Every row gives one point. The window is the flat piece filled in between its corners: a triangle in 3 columns, a solid with four corners in 4, and so on. A path goes straight from each point to the next, and from the last back to the first. After which points does the path pass through the window?

Window (4 x 4):
[[ 54  27  12 -22]
 [-72 -20 -38  -4]
 [-10  -7 -27  31]
 [ -2  -9  38 -25]]
Path:
(1): [-52 -44 -23   5]
(2): [-95   9 -23 -16]
(3): [10 30 10 -2]
(4): [ -1 -11   0 -47]
(5): [ 33   0  -5 -22]
(6): [16 23 28 33]
(7): [-45  20 -26   3]
(8): [  8 -32   1  15]
Through the window after points: 7

Window, 6 rows:
[[ 32  65   4 -17 -26 -40]
 [-32 -34  15  53  12  15]
 [-69 -82  -1 -26   5  19]
 [  7 -10 -33   9   3  70]
 [  0  53 -53  -4 -44 -70]
 [ 63  19 -34   3  28   0]]
Path:
(1): [ 31 -17 -21  15 -23   7]
(2): [-13  13 -22 -21  14 -13]
(3): [-33  13  18  24  38  26]
(4): [ 32 -53 -26  41 -38 -25]
(5): [ 29 -19 -10  32  -8  -8]
(6): [ -3  32 -25  -3  14  -4]
(7): [-39  15 -17  17  54  55]
(8): [ 12 -27   1  13  -9  10]
(9): [ -7 -67 -14  17 -49  -1]
(10): [-53   5   0 -30  24  30]
(11): [-39  91 -38   0 -19 -55]
(12): [ 12  15 -41   2 -37 -48]
(13): [ 12  -1  -1   1 -37 -26]
(14): [  6  57   4  -3  17 -10]
(15): [-44  43  21  -9  49  23]
(16): [-25 -83  -9 -12  -1  23]
Through the window after points: 1, 3, 5, 11, 13

Window (6 x 6):
[[ 27 -39 -53 -19 -11   0]
 [ 11  39  24  -8  39 -26]
 [ 26  -7   0 -44  23  32]
 [-18  32 -52 -43   3 -19]
 [-10 -51  45  28  10   6]
 [-52  -2  12  30  74 -59]]
Path:
(1): [ 24 -13 -48  29 -36  25]
(2): [-30  -6 -23 -56  52 -78]
(3): [-15 -18   1 -72  30  -3]
(4): [ 13  13 -14  21   7   5]
(5): [-8 13 -3 44  7  8]
(6): [ 14 -60  45 -13  31 -10]
(7): [ 16  12  32 -54  60 -45]
(8): [  1 -17   1  22  16  22]
Through the window after points: 3

Window:
[[  6 -12  36   9  11  16   0 -56]
 [ -6 -14 -33 -49 -31  75 -79  29]
 [  1 -44 -26 -14  30 -58 -18   4]
 [ 44  -4 -14 -15  95  40  45 -12]
 [ 34 -17  35  18  -1 -28  29 -12]
 [ 59  11   0   0   8 -39   9 -56]
 [-16  59   4  34  31 -41 -23   0]
 [ -3 -28 -51 -24 -15 -66  51  -5]]
Path:
(1): [  1   5  10 -24   4   9   4   2]
(2): [ 34 -16   2  19   5 -17  -8 -16]
(3): [ 16 -12 -66  28  34 -25 -16 -54]
(4): [  0  61  85  -6   2 -20   0  20]
(5): [-23   1  69 -25 -15 -42  22  23]
(6): [ 54 -22 -27  29  22  31 -12 -56]
(7): [  5 -48 -27  28  -5  -2  19 -51]
(8): [  7  25  16 -54  11 -55  24  13]
(9): [  5  32  18 -16  22 -35   5 -24]
(10): [ 71 -24 -14  24   9 -18  14 -39]
(11): [ 19 -41   0  60  22  53  -9 -18]
(12): [ -1   7  13  -9  18 -31   0 -16]
(13): [ -6 -26  10 -71  35  11 -37  32]
(14): [ 22   4 -44  58 -19   9 -40 -32]
(15): [  6  16 -35  74  32 -33 -15 -33]
(16): [ -7   4   8 -55  20  -1  12  30]
Through the window after points: 1, 3, 5, 7, 9

Window (9 x 9):
[[ 20  -5   7 -37   3  29   5 -20  -4]
 [ 27  30   2 -13  86  -7  23  32  63]
 [-30 -11   5  37 -49  36  60 -44   7]
 [-34 -21  -9 -23 -18  37 -29  13  16]
 [ 22  -5  20  61  -1 -31  22 -17  64]
 [ 30  35 -11 -19  45 -24  20 -15  95]
 [-14  32  10  64 -40  24   2 -45  13]
 [  3  -6 -11  -9  71  -1  25 -42  37]
 [-26  29  39  29 -23 -42  19 -27  38]]
Path:
(1): [ 27  20 -18  -2  14 -14  12  -4  50]
(2): [ -5   5 -30  18  22   1  15 -25   0]
(3): [ 12   2  49 -26  -2  11  20 -24  50]
(4): [-22   9  27  30 -11   4  23 -32  44]
(5): [  3  16 -13  33   3   2  29 -20  33]
(6): [  1 -25 -56  -6  37  -2  20 -27  -2]
(7): [ 14  16  37 -13  27  15  13 -23  44]
(8): [ -5 -10  12   5  36  23  33 -27  65]
(9): [  6  13 -22  -6  16   2  -1   3   2]
(10): [ 35  14 -18   6  13 -15   8 -31  15]
(11): [-60 -18  28  -2  87  35  39 -37  76]
(12): [-17 -15  31 -38  37  13  16 -16  45]
Through the window after points: 2, 6, 10

Window:
[[ 34   0  24  46  16 -27  34   1 -23  53  -5]
 [-34 -22  43  13  21  16  51 -13   1  44  23]
 [  0 -19  -8 -27 -24 -15   1  11 -20 -20  26]
 [  3  30  -4  24 -33 -47 -26 -12  39  26  -1]
 [ 14 -32  15  66 -17  40   0   3 -22  10  19]
 [ 15   9 -13 -32  14 -18 -61  -1  54   0 -40]
 [  9  11  -4  40  18  17  24  15  11 -25  19]
 [-53  -5 -26  -1   0   7 -28   8 -26 -61 -31]
 [ 20  -4 -21  44 -18  32  80  -1 -17  87   4]
 [-20  35  -5  -7 -20  21 -47  48 -29 -25   4]
 [-28  16 -78  10  48   9 -95   9  -4  -8  18]]
Path:
(1): [-17 -19  -8  41  -7  10  33  28   1  31  -2]
(2): [-10   3   7  21 -15  -7 -27  29  45  16 -10]
(3): [  9  21 -30  16   7  -2   0 -40 -52   5  27]
(4): [  2  21 -19  11 -11  -8 -22 -11 -19  -8  15]
(5): [ -4 -27  -8  32  -2   3  13  60  42  19 -34]
(6): [-18 -18 -13  18   0  14 -12  35   6  17   8]
(7): [  7  11  -7  12  12   7  -4  -8 -28 -12  -2]
(8): [ 14  29  16  31 -18  33  20 -19   5  15  -4]
(9): [ -7 -30 -21  28   8 -12  -2  12  -4  12  12]
(10): [ -7  -4 -13  20 -12 -10  -2  21   5  19  10]
(11): [  6  39 -29  -7  40  26   4 -44 -32  -8 -26]
(12): [ 27  37   8  38  19  23  20 -44 -42  25  11]
(13): [-19 -63  -4  38 -34  19 -41  62  23 -15   8]
(14): [-42 -40   4  16 -10  -8  13  52  32  -7 -16]
(15): [ 22  20  -8  30   0  12 -20 -33 -47   1   8]
(16): [ 36  22 -17  17   0  22  33 -20  -7  39  10]
Through the window after points: 2, 12, 14, 16

Window, 12 rows:
[[ 10  67 -22 -26  24  14 -43 -13 -11  -4 -15 -10]
 [ 13  -6  67 -17   8 -68  34 -12 -37  28  37  19]
 [ 40 -50 -17  13 -22   0 -38  -7  10  25  24  69]
 [-20  -4 -55 -50 -16 -27  59  17  14   9 -25 -15]
 [-32 -20 -50   8 -11 -25  53  31 -24 -30  32   4]
 [ 85 -45 -16  75  39  45 -51  26   7  19 -55 -84]
 [-37 -10  54  47   4 -51 -23  51 -72  22 -42  44]
 [ 44 -10  10 -12  46  39 -19  15  13 -49 -35 -18]
 [ 32 -25  -2 -15 -77  50 -30 -59  39  12  23 -40]
 [ 21   9  53  22   4   9  27  43 -12  32  36  62]
 [ 15   0  23  26 -20 -28 -61  22  71  37  41 -42]
 [-34 -26 -46  -2  44  15  25  -9  27  17   1  11]]
Path:
(1): [  8 -50  27 -23   2  -2 -21  51 -32  56  -6 -38]
(2): [ 22 -49  45 -13 -13  55  -3  74 -39  59  11  38]
(3): [ 17   1  -6  37   6 -33 -15  -6  19  -1   8  -3]
(4): [-14  41  -1  60 -30 -64  17   5   8   7  -2  44]
(5): [  7 -27  10 -20   3  -9  -6   5 -25  26  14   5]
(6): [ 40 -31  10  -4   9  10 -28  45 -34  27  -4   4]
(7): [-33  21  20  83  19 -19  21 -17  32 -26 -39   0]
(8): [ 11   3 -11  32   2 -31  32  23  15  10 -26   4]
(9): [-21 -55  38 -36  25  40 -49  -8 -86   3  39  37]
(10): [-21 -15   6 -38  20  48 -63  67 -64  10 -48  -8]
(11): [ 35  -6   7  37  -2 -20  29 -12  12  14  24  29]
(12): [ 41  10   5  35 -43  36   7 -34  31  -4 -20  -2]
(13): [ -1 -29 -12 -36 -21   0 -12  -7   3  13  30 -25]
(14): [ -9  -5  30 -33  -2 -11  10  45 -48  40  12  41]
(15): [-13  -4 -38  54  -9 -24 -11 -40  73 -43  -3 -20]
(16): [ 16 -19 -15  32  -4  -7   7  -5  11 -13   7  27]
Through the window after points: 2, 6, 12

Window:
[[ 65  19  34  -7 -29  41 -22  18   4 -41  22 -15  14  37]
 [  6   7  20 -28  15 -15  39 -65 -38  70  42 -58  28 -35]
 [ 36 -27  83  52  54  44 -11  32  21 -29  12 -65  52   1]
 [-30  23  42   5  -8  22 -29   0 -21  62  17 -12 -11 -31]
 [-28 -29   0  56 -65 -29 -10  16 -68  37   6 -44 -26 -31]
 [-25 -71   5   9 -66  34 -38  13 -25  51  22  46 -43 -65]
 [ -5   1   5 -70 -43 -26 -29  -4 -35  10 -29 -28   4 -34]
 [-69 -16  15 -13 -20  -9  60  22 -41  -9  21  64 -15 -32]
 [  1 -11  -5  76  16 -46 -34 -23 -56  12  19  36  10 -23]
 [  6   6  -7 -21 -15  50   3  30  34  42 -40  36  16  -7]
 [ 78   8  13  -6  52 -35  -1  36 -61 -36  21 -36  -4 -12]
 [ 41   8  25 -44 -22 -89  -3   5 -15   9 -25  -6 -40 -18]
 [ 22  30  -8  32 -20  20   6  29  18  -6  28  42  43 -67]
 [-16  20 -18   4 -33  68  20  -4  31 -14 -21  50 -21 -62]]
Path:
(1): [-12  -1 -13   2   5  48   7  37  70  27  27  -4  12  12]
(2): [  6  -2  20 -16 -40 -12   0   1 -67  21 -48  37  -4 -47]
(3): [ 33   7  22  16 -32  15 -22  -4 -24  35 -18  47   7 -50]
(4): [-45 -23   3   8 -18  -1   7  21   8   3  37 -24 -12 -22]
(5): [  1 -10   6  47  13 -18  -8  -5  -1  -4  54  -3  11 -12]
(6): [ 36  26  26 -33 -44  61  14  39 -49  12 -71  52 -12 -48]
(7): [ -1   4  28   1 -28  10   3  -6 -32  -1 -17   5  -7 -43]
(8): [ -9  -5 -50 -16 -17  14 -19  11  32  22  18  33  -7 -33]
Through the window after points: 1, 7

Window (14 x 14):
[[ 21 -33 -61 -50 -48 -12 -38  10  52  49   5  42 -59 -14]
 [-42 -48 -15  -9  31  31 -60 -26 -12   5   7  20 -33   1]
 [ -9 -48 -16   8   4 -65 -19  18   5  49  31  45 -46  54]
 [-27 -25  36 -38  20 -25  23  21  31   9 -12 -19   8 -25]
 [-10 -13 -62  40  13 -60  20  21 -39  19  45   4   7 -27]
 [-47 -76 -55 -28  13 -37 -54  -9   8 -23  46 -33   7  26]
 [-58  17  -5  92 -24 -73  55  45  61 -10 -20  -8 -59  64]
 [ 20 -29   3  37  59 -95  -9  -6   6 -52  13  44  24   2]
 [ 61   4  25  59 -83 -21  14  22  23  21   9  67 -23  17]
 [-26 -75  10 -42   0   2  21 -32  -8   9 -67 -46 -39 -11]
 [-14  -9   1  -4   3 -35  -3 -48  35  19 -18 -50  29 -20]
 [-47  -7  25  18 -58 -88  10   4  12  11 -26 -20   6 -29]
 [-43  38   1 -50  23 -26  19   0   0 -10  42  19 -64  36]
 [  7  31 -27 -58   6 -22 -27  21  36   3 -47  -1  16  27]]
Path:
(1): [ -2  -1  17   2  17 -54 -35  22   9   7   9  -2 -76 -20]
(2): [ 12 -28  -2 -12  12 -54 -39  21  22  15   5  10 -54  11]
(3): [-61 -25 -21  41  -8 -18  20  -5   5  14   9  23 -13  41]
(4): [-41 -61  -7   8 -38 -32  27 -39  18  -1  14  38  58  -8]
(5): [ 12  24  -3   9  -7 -48 -19  22  34  27 -22 -32 -62   8]
(6): [ 24 -19  -6  -6  -6 -68 -24  20  -3  28  51 -34 -63   2]
(7): [-15 -21 -29   0  -4   0  -6  -3  28   4 -15  48  -4  20]
(8): [-62 -27 -41  -5 -24 -34  19 -24  -2   1 -21  26  20  -9]
(9): [ 21 -39  34  17  31 -54 -39  23  21   1  50 -41 -64  16]
(10): [-12 -20  12  -3  -8 -42 -35  20  -5  38  19 -39 -60   0]
(11): [-27 -22  -6 -30  16 -19  36 -19  17 -25 -19  22  -2  11]
(12): [-58 -12 -15 -12  -7 -37  45  20  19   7  -3  41   4  17]
(13): [ 28  -9   7  13   5 -32 -41  -9  18  21  -2 -15 -54  -5]
(14): [ 24  66  67  38  -9 -21 -52  46  28 -35  31 -10 -33 -15]
(15): [-20 -76 -57  -4 -25 -45  48 -29   4  52 -19  27  10  12]
(16): [-11 -23 -29  -9 -15 -21  12 -12  21  19  -5  31  10  18]
Through the window after points: 2, 4, 10, 14

Window, 14 rows:
[[ -2  23  35  21   6  15  -1 -20  19  16 -21  -9 -19  45]
 [ 60  -4  -7  11 -16   6  20  26  30 -62  13  21 -42  23]
 [-20 -23  -5  12 -17  21 -13 -19  34  -1  37  14   5  36]
 [ 29   2  30   2  -4 -46 -29 -11 -40 -95  -8 -41  14 -42]
 [-25 -25   4 -29   8 -16  29   7  27  12   2 -23   1   9]
 [  8  -3  42 -18 -31  14  37  19 -23  20 -28  -1  32 -65]
 [  5  26  30 -14 -18   6 -17  -9  37  -4 -29  15  12  20]
 [-38  25 -19   7  45  -1  -4  -8 -13  -9  19  19  10   3]
 [ 30  12 -25 -35  -2 -27  76 -23  18  14  20 -23  11 -11]
 [ -8  24  -1  29  16  22  15  13 -10   4 -53   6  49  35]
 [-11  -7  -1  27  25  -8 -29 -16   3  33 -21  33  -4  10]
 [ -8   0  -8  24 -29  28   5 -19  33  -5 -48  -8 -34  -4]
 [-32  11  10  26  25  -8  49 -46  58 -23 -10   0  20  48]
 [-24  12   5  49  -7 -25 -24  29   9 -24   1  -5   5   9]]
Path:
(1): [ 22   6  13  17  21 -12 -33   5  48 -33  15 -17  18 -20]
(2): [ -1   7  19   9   7   5 -32   3  17 -17  -6 -20  15 -37]
(3): [  2  -4 -25  -6  -9 -21  64 -20 -21  29  -1  36 -18  66]
(4): [-14  18  14 -24 -20 -23  45 -28 -23 -27 -19  14   2  23]
(5): [  3   1   3  31  21  11 -28   7  43  23  -5 -27  21 -18]
(6): [ -3   2  -6  49  30  -6 -12   0  34   1  -2  -8   6  -2]
(7): [-20   4  15 -23  -8  -2  17 -35  -4   8 -26  35  -2  37]
(8): [-24 -32  17  12 -13 -40  24 -34 -47 -17  -7  24  15  32]
(9): [ 2 28 -6 22 21 26 -6  6 76  1 -3 -6 -5  7]
(10): [-17  22  18  39  32  50 -41  -5  32 -56  12 -41  19  -8]
(11): [ 11 -12  -5  -4 -44 -29  34 -14   3  15 -42  22 -29  15]
(12): [-45  -1  16   8 -25  -2  -2   5  -4 -29 -22  14 -14  15]
(13): [ 33  15   2  21  40  15  -7 -15  33  23   3 -12  23   7]
(14): [ 12  16  29  41  34  26  10  17  56  24  -9 -10  19  -5]
(15): [-27  -4  -5 -20 -15 -23  10 -25  -5 -19  -8   6  -4  27]
(16): [-21   9   3   6  -3  -8  16 -12 -35 -22 -18   1   5  13]
Through the window after points: 6, 8, 10, 14, 16

Window, 14 rows:
[[ 35  -4  36 -22  37  17   9  56  42  49 -24 -38  14 -20]
 [-20 -30  -1   5   8 -15  42  10 -17  28 -26  16 -12  12]
 [-16  30 -42  26  -6  -1   4  33  -5  29 -11  18  -4  26]
 [-65  31  49  -4 -28  -5  39   3 -48 -12   1 -23   2  -1]
 [ 45   5  49  24  16  34  87  38  18 -83  -9 -29  -5  25]
 [  1  -4 -47 -22 -35 -19  15   8   9  20 -47 -10   1  45]
 [-13  -7 -25   3  -2 -20  -3  16 -14 -31 -73  10  22 -17]
 [ -2   1  -5   3  21 -24  21 -16  34 -28  -5  20  -9  50]
 [-11 -14 -17  12  -6 -55  52 -28  31   9  26  -1 -38 -52]
 [-90 -66 -25  59 -26  95  52 -52  11  40  29 -70  44 -13]
 [ 44 -11 -35 -20  14  -4   8 -64 -15 -21 -58 -10 -51  22]
 [ 11 -35 -10 -19 -31  -2 -19   5 -37 -31  -9   8  -4   7]
 [-34 -14  34  29 -55  43  12 -22 -12  16 -46 -12   8   0]
 [ 29 -34 -14  76  -5 -26  -6 -12 -32 -23 -78 -41  60   9]]
Path:
(1): [ 55  -5   1 -34 -32 -11  65  10 -13  10   8   8  20  -4]
(2): [ 59 -16   7  -6   2  37  33 -64 -27 -22 -14  22  27 -37]
(3): [-25 -19 -18   4 -11 -19   2  20  -3   0 -36 -27 -22  33]
(4): [-42 -11 -11  43 -23  -6 -41 -27  15   2 -39 -11 -55  -6]
(5): [  9 -19   4  -8 -16   1  40  -3 -11  -3 -10  -6  12  -5]
(6): [-12   1  -7   0 -20 -10  39 -17 -13  -9 -24  11   5  10]
(7): [-22 -19  -8  52   7  17 -20  18 -20 -15 -22 -58 -18  11]
(8): [-84 -22 -10  66  24 -19 -39 -29  14 -35 -41 -26 -32   6]
Through the window after points: 2, 4, 8

Window, 14 rows:
[[-27 -14 -46 -43  34 -20   8  62 -39  38  11   4  30  41]
 [-25 -23 -16 -67  27  11 -36  57  19  31 -10   6 -24 -20]
 [-41 -19  -5 -33  51 -14 -22 -53 -38 -55  17  26 -32 -44]
 [  9 -58  -2   0  83  38  -7   1 -32  31  22   2 -30 -18]
 [-13 -13  86 -43  66  17 -10 -55 -23 -52  64  41   7 -69]
 [-27  15 -23 -10  50 -16  29  53   6  14   1  -9 -16 -31]
 [-27  43  27   1  54  15 -42 -37   8   3 -31  48  42   1]
 [  9  14  28  13  13  14 -37 -50 -45 -43 -48 -19  87 -35]
 [ 29 -38 -69 -23 -37 -73  39  42   7  30  28  36 -25   1]
 [  0  -5  38  47 -39 -88 -29  12 -38 -54 -32  25  32  14]
 [ -6 -63 -51   2 -12 -73  25  67 -31  -4  -2  76  11 -39]
 [ -2  -9  48  13  13 -59 -13 -44 -77  34 -57  -3  56 -28]
 [-12 -40 -18  -6 -52 -31  61  40 -56   4 -14  53 -24  -2]
 [ -8 -69 -26 -50  46 -28  49  36  32   2 -15  21 -19   9]]
Path:
(1): [ 22  -4 -19 -42  64 -21 -17  47 -36  14 -36  36  -9   1]
(2): [-49 -34   3 -12 -10  -2  -7   5   7   7  22  -5  16 -18]
(3): [-55 -36   6   5  15  -8   3   1  -1  13  -7   9  21 -22]
(4): [ 23   5   8 -42  53 -10  -1  10 -42 -19 -23  38 -13  -6]
(5): [ 20  10   8 -52  28 -67 -15  11 -62 -32 -29  74  -2 -30]
(6): [-37 -59 -21   0  21   9  29  -8  28  11  43 -18 -12 -14]
(7): [-28 -17   0  24   0 -29   5  14 -29  28   8  21   6 -12]
(8): [ 15 -12 -23 -39  13 -21  -4  10 -36 -24 -10  22  16 -12]
(9): [ 21  -9 -14  -7  17 -51   8  30 -54 -26 -38  27   5   4]
(10): [-30 -41   0  -5  -2 -26  -8   7   2   7   8  27  25 -34]
(11): [-63 -30  46 -10  25  -6  -7 -24   7 -10  51  -8  13 -16]
(12): [ 32   4  -2 -18  38 -23  -4  -4 -45   2 -45  46  19 -29]
(13): [  7  37 -38 -37  54 -50 -20  40 -49   2 -27  33 -19  -5]
(14): [-39 -79  32   2   1  19  23   5  35  11  14 -15  15 -30]
(15): [-27 -10  -1   0   0 -19  -6  12 -10   2  23  17  23  -1]
(16): [ 17 -13  -7 -62  65 -47  12  11 -39 -23 -72  54   5 -25]
Through the window after points: 1, 5, 9, 11, 13
